Each row of a before or after table is a point. The points were changed in one or more steps. Then noise was added and the rows were shuffled. The steps act on columns, c1 being the first. Write out the steps. A step turns or swaps two columns, mirrors them in a line or flattens them onto one, adds a multiple of one to another, or multiplies or shifts one. Angles are multiples of 10 degrees, from the lower column toward the higher: turns from -170 to 170, lines from 10 to 170 but not 90. Use the fewest steps. Two steps may share a column if one is a turn and the other turns, adds or multiplies; they go together, in the order done. Otherwise the lowest column goes first.
(in the rows, 128 means zero)

Before:
[[126 126]
 [135 144]
 [121 130]
 [116 143]
 [133 142]
 [109 142]
 [124 117]
 [120 136]
 [207 116]
 [218 139]]
After:
[[130 141]
 [127 130]
 [146 131]
 [154  53]
 [143 132]
 [137 145]
 [123 133]
 [115 128]
 [182  56]
 [132 150]]
Steps: turn c1 and c2 by -60 degrees

Before, 13 rows:
[[124 164 102 145 145 150 146 131]
 [117  99 171 119  91 119  88 127]
 [111 141  78 151 155 143  51 172]
 [110 143 115 151 120 138 130 104]
 [116 126  82 122 157 124  74 153]
 [ 64  94 159  99 136 130  96 154]
 [ 78 117  86 149 123 137 137 122]
 [120 103  86 138 143 132  73 170]
 [121  97  90 142 177 139  75 149]
 [ 98 142 124 188 133  97 147 115]
 [111 150  99 165 167 133 135  97]
 [141 112 143  67 110 115 107 166]
 [125 178 106 139 111  98 129  84]]
After:
[[118 105 133 142 161 151 169 103]
 [103  99 170 145 137 146  68  78]
 [ 74 134 121 132 119 135 145  87]
 [119 167 125 116 106 116  78 168]
 [105 132 104 142 144 138 145 113]
 [ 98  85  98 159 147 135 143 100]
 [121  84 152 139  87 140  91  93]
 [ 74 128 154  81  93 130  97 157]
 [119  97 151 119 120 123  71  78]
 [164 149 164  75 114 115  95 145]
 [ 78 121 116 173 142  99 116 125]
 [118 139  84 137 179 100 100 107]
 [117 116 167 132  98 133  80  86]]
Steps: turn c1 and c4 by 20 degrees; turn c2 and c5 by 100 degrees; swap c3 and c8; add 1 times c6 to c7

Before, 13 rows:
[[163 168 151 178 132 112  83 139 133 121 161 115]
 [131 134 145 136 116  83 108  99 148 176 178 169]
 [123 113 114 134 111 109 159 148 169  96 174 172]
 [111 106 143 110 147 118 151 142 131 112 172 154]
 [126 156  87 112 176 118 116 147 177 139 118 105]
 [121 120 134 173  99 103 156 130 126 135 126 116]
 [ 99 161 169 112  95  95  81  89 168 144 184 133]
 [141 140 122 123 133 135 102 101 127 100 102 163]
 [137 109 164 131 105 124 149 149 174 106 107 139]
 [129 181 131  92 124 137 127 107 185 166 168  96]
 [173 171 121 153  97  88  77 148 109 145 122 115]
 [156 103  90  93 149  87 130  72 133 112 112 141]
 [148  96  90 110 161 150  74 118 140 113 113 133]]
After, 13 rows:
[[131 168 132  89 162 144 103  65 138 114 115 112]
 [128  84  91 155  96 125  92  98 167 136 184 197]
 [126 115 115  77 151 173 166  65 134 107 111 118]
 [130 122 128 120 134 114 128  88 130  82 102 118]
 [125  87 129 147 117 154 119 104 146 153 175 238]
 [126 121 139 118 108 147 137 175 166  74 176 193]
 [132 100  97 111 120  81 137 113 186 181 166 161]
 [123 138 108 131 147 154 151 132 134 105 172 182]
 [132 137 115 162 105 147 124 180 174 105 102 103]
 [129 113 161 149  96 151 138 169 125 141 127 120]
 [129  70 154 134  99 124  58 146 109 152 118 117]
 [127  89 160 171 133 105  88 108 135 131 163 145]
 [127 104 131  85 177 115 133  96 177 151 119 100]]
Steps: multiply c1 by 0; turn c2 and c6 by -130 degrees; mirror c3 and c4 in the line at 60 degrees; add -1 times c5 to c8; turn c7 and c8 by 30 degrees; turn c10 and c12 by 30 degrees; add 1 times c11 to c12

Before, 14 rows:
[[112 127 105 157 157 140 138 150 110  77  91 138 140 145 117 136 137 140
  105 112 109 101 157 135]
 [114  40 145 103 145 140 122 161 117 121 143 155 127 100 114 143  89  83
  100 146  68 114 151 119]
 [105 161 162 129 112  80 124 147 172 167 133 125  93 147 103 127  95  59
  165 131 165 108 116 191]
 [143 133  95 146 121 139 111 109  94  81 126 146 138 125 126 148 128 153
  172 139  89  95 153  95]
 [146 119 116 119 115 153 154 109  98  98 106 164 161 162 156 134 140 102
  114 118  93  65 154 110]
 [ 81 178 152 117 123  75  96 145 185 153 132 138 133  99 143 119 149  78
  139 153 117 118 133 175]
 [101 129 134 136  89 160 119 141 101  83  92 107 154 165 136 143 111 143
  115 145  93  62 118 106]
 [ 88 165 152 116 106 104 130 136 166 147 110 125 122 104 145  82 118  79
  161 142 181 167 126 146]
 [123  88 127  97 146 165 104 132 126 159 104 149 151 125 104 129  80  84
  121 142  49 147 143 177]
 [123  87 122 151 110 170 115 117 136  95 112 150 141 158 151 187 149 132
  125 129 101 123 144 120]
 [ 96 176 191 128 132  91  83 123 142 166 119 108 126 110 112 123 126  50
  138  93 156 130 102 148]
 [ 75 183 192 127 139  81 121 131 129 190 111 132  83 120 164 129 105  91
  148 139 148 135 130 170]
 [112 103  72 154 119 173 137 122 119 105 112 104 143 119 167 155 121 127
  135  99  86  67 160 112]
 [102  93 116  70  97 133  96 140 118 130 113 177 113  94 112 151  92 102
  102 105  92 131 151 168]]
After (14 x 24):
[[103 130 133 161  90  95 117 110 101 129 115 106  71 163 139 149  79 141
  114 141 156  62 117 107]
 [112 105  74 142 119  83 132 126 118 127 101 106  96 121 168 134 100 127
  134  52 162  64 162 110]
 [115  44 143 118 145 121 123  94 117 158 156 156 118 102 113 150 109  84
  100 145 184 118 150 118]
 [ 78 177 152 129 123 179  97 117 183 118 142 138 117 102 147 133 157  75
  141 178 142 116 135 174]
 [115 129 107 157 158 124 136 102 108 103  97 137 124 146 121 127  84 140
  103  94 144 105 157 135]
 [ 96 176 189 136 133 164  85 137 141 143 123 109 143 108 112 108 162  47
  141  75 103 133 103 148]
 [147 118 116 154 113 101 153 140  92 105 132 169  80 158 155 127 103 101
  116 104 149  66 155 110]
 [106 159 160 123 110 180 124 120 170 172 127 128 162 146 104 130 152  60
  162 134 105 108 117 195]
 [122  90 127 162 147  94 102 113 129 184 155 150  86 126 105 138 143  85
  116 147 192 145 141 178]
 [124  87 124 142 109  82 116 133 136  96 103 150  97 158 152 179 105 129
  126  73 147 127 144 124]
 [ 86 164 151 146 104 154 131 126 170 141 136 127 139 104 143  98 139  76
  162 197  81 168 126 143]
 [ 74 182 196 143 141 173 124 130 128 172 125 132 185 119 166 132 174  91
  151 143 126 138 129 172]
 [101  91 116 152  94 122  95 115 123 160 182 181 116  92 110 137 117 102
  104  65 167 131 153 168]
 [148 131  96 125 121 111 113 143  95 106 110 147 104 125 123 153  84 156
  174 127 161  94 154  96]]
Steps: mirror c4 and c11 in the line at 130 degrees; turn c13 and c21 by -160 degrees; add 0.5 times c5 to c13; turn c6 and c8 by -170 degrees; turn c10 and c17 by 70 degrees; turn c16 and c20 by -30 degrees; multiply c20 by 2

Before (9 x 64):
[[151 126  88  84 149 124 141 119 161 161 148 108 150  72  99 154 144 162
  122 127 166  92  85 110 114 110 124 109 126 117 147 102  99 136 134 128
   99 119 152 149 119 115 144 150 122 100  99 147 183 110 100 148 170 172
  148 130 142 103 170 152  75 109 111 109]
 [142 105  92  82 109 139 134 133 120 135 143 101 123  91 143 111 159 129
  123 128 120 156  91 130 130 153 126  98 141 118 111 142 157 101 121 122
   91 135 132  88 147 128 145 113 145 131 161 154 159 161 130 120 112 152
  133 136  94 148 167  83 144 167 118  93]
 [107 142 146  97 158 152 118 144 142 133 139  67 106 138 112 154 140 145
  115 104 106 127 120 147 135 132 121  95 116 120 106 118 126  68 154 159
  113 144 128 132 147 143 122 154 107 143 102 140 172 169 126 137 156 138
  145  94 137 110 164  98 144 176 104 144]
 [154 124 111 134 153 153 122 154 185 123 133 112 129 124 127 102 112  96
   96  96 135  97 140 163 106  85 132 116  74 158 162 110 103 126 145 171
  129 107 132 120 102 155 102 101 107 164 104 160 151 147 123 148 150 116
  175 152 128  94 115 127 125 154 110 120]
 [103 127 109 136 126 136  96 134 141 162  95 125 173 120 108 159 123 133
  145  64  95 145 114  90 164  98 104 143 109 102 169 152  91  98 117 123
  129 132 138  94 131 163 140 134  97 120 153 103 109  99 161 144  97 149
  149 119 135 162 153 116 104 117 113 105]
 [118 125  81 153 133  97 162 175 160 165  82  98 124 130 154 123 135 145
  120 143 141 153 122 120 152 116 123 109 111 122  98 136 168  97 104 164
   99 147 161 138  89 112 113 104 154 176 163 114 132 143 107 129 132 100
  127 157 127 137 140 140 129 163 157 133]
 [146 118 144 144 186 150 152 157 122 130  92 110 132 131 138 119 163 140
  148 125 144 131 131 110 114 124 150 134 143 149 107 118 134 126 104 111
  161 123 160 132 112 112 155 103 106 156 142 149 114 118 135  98 125 121
  130 142 127 128 101 150 147 135 152  76]
 [160 136 151 144 134 121 101 132 123 166  97 123 143 148  93 172 116 167
  125 127  97  99  93 146 153 156  84 138 147  93 171 130 164 138  92 121
  155 120 164 111 140 126 160 148 109 165 148 140 159 145 161 114  96 134
  152 106  99 122 144 138  77 155 127 111]
 [135 118 120 128 139 156 100 155 120 138 104 125 134 110 124 108 105 125
  110 132 142  84 143 134 119 140 152 127 140  94 127 148 110 138 149 142
  133 177 137  85 110 173 164 164 167 128 115 133 126 109 136 141 118 135
  134 125 113 143 134 146 131 111 139 133]]
After, 9 rows:
[[147 119 142 134 154 152 149 154 120 132  93 112 133 136 140 113 162 144
  147 124 146 131 130 112 113 125 157 133 144 156 165 119 134 126 108 122
  163 127 160 131 115  72 157 103 106 155 140 147 116 119 136  97 123 120
  129 143 125 129  68 154 126 132 151  77]
 [119 127  77 140 140 102 162 177 157 164  82  96 124 132 154 126 134 146
  121 146 138 155 125 120 153 117 149 106 108 132 174 135 165  98 138 157
  100 150 161 136  87  48 113 108 154 174 159 114 132 142 109 130 131  98
  127 158 128 137 134 140 143 162 157 131]
 [135 119 120 129 144 158  96 154 122 140 107 125 132 109 125 107 106 125
  109 131 141  84 143 132 120 138 107 129 141  85  84 145 112 139 100 141
  134 179 134  84 107 107 163 166 170 127 113 133 128 109 136 143 117 135
  138 123 113 144 128 148 134 110 139 135]
 [151 126  87 110 172 126 142 120 156 161 148 108 150  72  99 152 145 164
  124 127 165  94  86 112 115 112 120 108 126 110 122 102 101 138 133 105
   96 118 151 148 117 185 144 148 123 102  98 148 185 110 100 149 167 172
  150 128 143 110 145 155 114 105 111 110]
 [142 106  93 115 140 137 134 131 121 135 144  98 124  90 145 112 157 129
  121 130 121 158  89 129 130 155 134  99 142 123 147 143 159  98 134 129
   90 135 132  90 146  80 144 114 141 134 159 154 156 163 127 121 114 154
  135 137  95 146 170  79 130 166 117  92]
 [107 143 148 117 173 155 117 143 144 132 142  67 107 135 111 155 143 145
  113 105 105 128 121 147 135 132  98  94 116 115 135 119 128  66 136 160
  110 146 127 132 146  62 126 155 107 143 104 141 174 170 126 136 158 139
  146  94 138 110 136  98 146 179 104 145]
 [105 129 105 131 143 136  95 134 144 162  97 125 170 122 107 161 122 135
  145  62  98 145 114  91 162  97 132 145 108  99  52 153  90  99 152 115
  133 130 134  94 130 231 138 134  97 121 156 105 111 101 163 142  99 150
  149 117 133 164 150 115 121 117 111 103]
 [160 135 149 134 141 120 101 133 124 166  96 123 144 150  92 169 117 166
  126 128  94 102  94 144 154 157 153 137 149  88  82 130 163 137 181  98
  151 118 164 110 140 250 161 148 110 167 148 141 158 146 162 113  96 131
  151 107 101 122 135 138 109 159 127 110]
 [155 123 110 132 136 149 122 157 184 124 135 109 127 123 129 100 111  98
   94  97 136 101 142 163 105  85 112 117  71 163  66 109 104 128 121 157
  130 106 131 121 102 214 102  99 107 162 103 160 151 148 123 148 151 116
  174 154 128  96 100 123 147 154 108 120]]
Steps: multiply c4 by 0.4; turn c5 and c59 by -40 degrees; mirror c27 and c35 in the line at 140 degrees; add -0.3 times c44 to c30; multiply c31 by 3; turn c31 and c42 by 110 degrees; flatten c36 and c61 onto the line at 30 degrees

Before:
[[164 111 138 106 124 142  90 121 151 175  94 160  93 165 124 124 141 126
  173  93 139 148 112 164 102 129 166 109 118 144 144  71 135 179 142 154
  116 138 112 150 134  93 107 128  78 150 118 121  88  99 189 143 202 122
   79 156 132 167  87  83 170 140 106 135]
 [167 194 135  72 122  84 157 128 109 110  93 102 111 141 139  89  69 112
  133 137 135 104 155 148 107 136 136  72 147 138 144 136 148 134  95 153
   95 157  82  99 131 139 150 101 143 158  83 111 154 133 133 116 165  87
  112 120 159 103 144 128 144 131 117 111]
 [115 115 105  86 138 140  86 145 166 181 102 136 155 142  71 117 124 156
  119 113 133 176 174 103 156 129 109  92 165 116 132 103 145 153 150 105
   98 142 143  97 124 112 107 148 141 124 109 175  93 122 118 109 118 112
  119 101 158 141  85 114 117 126  68  53]
 [140 146  95 132 131 151 114 127 130 139 138 100  89 122  91 153 135 153
  107 128 100 130 163 155 139 183 106  88  71 116  89 146 100 159 139 120
  133 123 135 180 122 147  83 125 101 137 110 152 100  95 169  98 103 163
  108 160 162 132 109 148 115  80 104  95]
 [128 150  94 131  96 145 144 119 107 203 114 177 110 155 117 159 127 145
  117 149  97 129 175 160 137 171 105 107 156 114 122 137 120 110 118 117
  127 114 148 131  97 139 179  86 121  94 135 120 119 110 178 187 175 112
  114 149 130 180 136 123 128 157 141 177]
 [127 151  70  97 110 196 139  84 152 152 135  71 182 106 134 119 165 148
  177 185 131  62 103 135 123 163  97  93 154 136 156 154 122 167 153 148
  153 124 106 125 129  73 135 141 139 173 140 135 142  79 138 122  97 144
  156  88 142 148 114 210 157 141 148 148]
 [ 89  90 105  58  93  97  78 143 146 226 121  80  58 139 161 128  77 125
  146 138 116 136 121 114 107 149 157 141 134 130 127 139 150 141 119 135
  110 153 132 140 162 168 102 155 130 144 126 114 115  87 187 141  93 120
  160 132 156  89 103  82 137 102 127 131]
 [133  99 130 164 128 116 150 139 171 145 140 150  62 118 159 103 143 128
  137 139 140 109 122 127 110 169 112 139 111 160  85 171 123 142 129 128
  118  89 109 174 150  99 143 133 119 103  97 142  93  91 113  99  80 109
   69 105 149 167 143 171 106 114 161  97]
 [156 140 126 103 153 139 123 132 180 130 117 108  79 134 126  97  89 111
  151 118 102 105 124 167 138 119 160  99 134  88 126 142 139 161 116 101
  118 134 136 135 140 172 151 100 121 128 102 167 171 128 131 147 137 150
  120 110 135 130 101 175 105  87 103  98]
 [ 99 145 114 111 147 182 150 166 154 135  92 128  66 123 149 139 166 109
  140 138 170 136 106 143 127 128 127  81 153 117 169 119  98 166  95 160
  108 143 126 108 107 142 108  93  79 162 168 130 126 105 166 159 159 136
  144 160 143 133  84 162 137 118 130 167]
 [130 149 125 100 132 134 157 176 159 138 162 171  80  88 116  91 104 103
   95 129  74 157 122 154 115 152 143  70 124 112 141 102 155  86 117 113
   99 103  71 180  90 135  75 109  94 180  63 164 110 150 145 199 131 130
   89 139 113 198 129 145 155 159  95  95]
 [169 121 110 144 153 134 165 173  93 187 122 113  73 150 127 116 159 134
  116  89 112 116 116  94 121 144  94  87 120 151 172 120 113 176 145 117
  151 117 154 153  77 127 135  95 167 155 105 152 105 181 139 110 140 121
  135 116 144 141 116 115 141 107 152 104]
 [116 148  75 103  69 168  82 137 161 209 139 110  52 175 131 118 153 116
  154 113 170 161 122 101  97 136 104 153 105 108  72 147 116 143 155 192
   85  66 139 149  97  87 153 122 134  95 137 154 159 158 118 126 166  91
  164 139 163 127  74 154 104 141 164  97]
 [147 135 169 131 115 137 116 159 101 114 135 129  87 120 134 132 135 163
  169 129 143  92 149 112 164 144 158 119  68  79 135 116  78 158 107 160
   98 114 105 137 135 111  99 154 118 128 200 141  55 155 107 145 143 145
  131 116  90 111 112 102 151  77  99 157]]
After:
[[110 113 107  88 144 140  88 128 166 188 106 135 156 147  77 128 121 142
  120  68 131 179 170 101 146 129 107  88 168 117 124  98 148 156 156 184
   98 140 141  99 126 113 105  96 135 128 115 173  91 122 113 108 121 109
  121 102 157 137  91 115 122 124  72  60]
 [171 195 137  71 121  83 155 114 113 115  99 100 108 145 141 180  62 116
  133 149 139 103 154 151 106 137 132  67 148 139 143 142 151 128  96 144
   94 163  84  98 128 143 153 144 142 160  79 107 152 131 134 120 163  84
  140 121 163 104 147 130 136 141 123 114]
 [102 146 113 113 149 177 147 163 155 142  97 129  63 117 144 143 155 128
  139 164 167 137 107 144 126 127 133  77 147 115 170 123  99 170  95 136
  105 142 127 110 106 140 114 171  77 163 163 130 125 107 158 157 156 133
  105 154 141 131  91 162 136 116 128 166]
 [115 144  73 101  67 163  77 167 162 212 143 110  48 199 128 141 149 124
  154 191 171 161 122 100 100 142 106 155 108 119  70 141 113 143 158 138
   89  60 147 153  96  85 145 130 133  96 141 151 163 158 115 121 170  92
   95 132 165 123  74 145 105 135 164  95]
 [161 117 137 106 131 141  87  83 152 184  89 162  93 195 123 134 134 119
  173 123 140 147 115 164 102 128 161 116 111 148 142  75 134 179 142 191
  120 146 111 148 133  95 106 121  71 153 120 118  92  95 187 141 200 124
  115 155 134 173  87  84 167 139 103 133]
 [144 136 167 131 118 129 120 148  99 112 136 126  91 117 140 113 136 150
  166 138 140  95 151 107 159 144 156 121  65  83 134 117  80 156 109 173
  100 118 101 140 132 109  98  94 123 128 199 140  57 151 108 142 145 143
   86 110  92 109 114 103 154  77  96 155]
 [128 142  69  95 100 194 135 130 150 162 135  77 180  88 137 131 166 135
  179 186 132  60 102 132 123 166  90  91 156 133 160 151 126 170 155  72
  157 121 108 125 126  73 132  97 144 172 142 135 141  83 140 124  98 143
  178  87 146 150 118 209 165 136 150 149]
 [ 85  87 105  56  93  95  82 158 140 225 120  74  61 144 160 108  83 117
  146 139 114 136 120 117 109 150 158 132 135 126 130 142 145 141 116 132
  110 150 134 143 163 168 109 107 125 146 125 118 116  80 190 147  87 122
  142 134 158  86 101  82 135 105 122 129]
 [160 122 112 141 153 134 167 153  98 183 122 111  72 165 128 153 160 140
  115 112 109 113 114  98 120 145  90  83 115 148 168 112 111 179 145 138
  147 117 149 146  77 122 130 144 165 154  99 155 103 178 142 105 144 123
   83 116 147 135 119 108 141 108 152 105]
 [133 147  93 131  95 146 143 113 105 199 117 176 112 166 111 121 130 171
  124 135  99 129 179 161 137 171 103 110 155 112 114 132 114 108 112  89
  129 114 145 125 100 140 178 163 119  94 141 114 119 106 185 185 176 112
  119 150 131 181 131 121 126 157 143 181]
 [133 103 131 159 127 114 145  84 173 141 140 151  58 103 162 151 143 114
  135 146 141 113 121 128 105 171 113 143 109 161  87 169 125 140 129  89
  121  87 107 169 152 104 142 112 116 104  95 145  93  96 116 100  81 108
   58 111 149 170 143 169 105 112 166  95]
 [160 138 129  99 149 139 129 119 176 131 117 106  80 138 125 173  94 115
  155  92 108 106 128 169 136 115 154  95 126  88 128 142 144 155 115 145
  115 129 136 138 141 169 151 145 118 129 106 167 170 132 134 146 135 155
  126 112 138 132 100 178 106  90 108  92]
 [129 144 130 107 133 142 156 116 160 131 165 174  80  63 113 175 106 102
   93 105  73 164 121 156 115 154 138  69 119 117 143 104 155  81 122 147
  101 104  74 185  86 131  79 140  88 189  63 157 114 151 142 196 133 124
   48 144 121 197 129 147 153 158  94  94]
 [144 150 100 127 130 147 110 105 129 134 143  96  89 121  88 108 142 156
  104 108  94 134 162 151 136 181 105  89  74 112  86 145  96 161 141 150
  134 130 127 182 119 147  81 129 102 141 113 151 103  97 164  97  99 165
  113 164 159 136 113 138 114  83 106  95]]
Steps: turn c8 and c55 by -60 degrees; add 0.7 times c38 to c55; multiply c14 by 1.6; turn c16 and c44 by 150 degrees; turn c18 and c44 by -30 degrees; add 1 times c63 to c20; turn c20 and c36 by -60 degrees
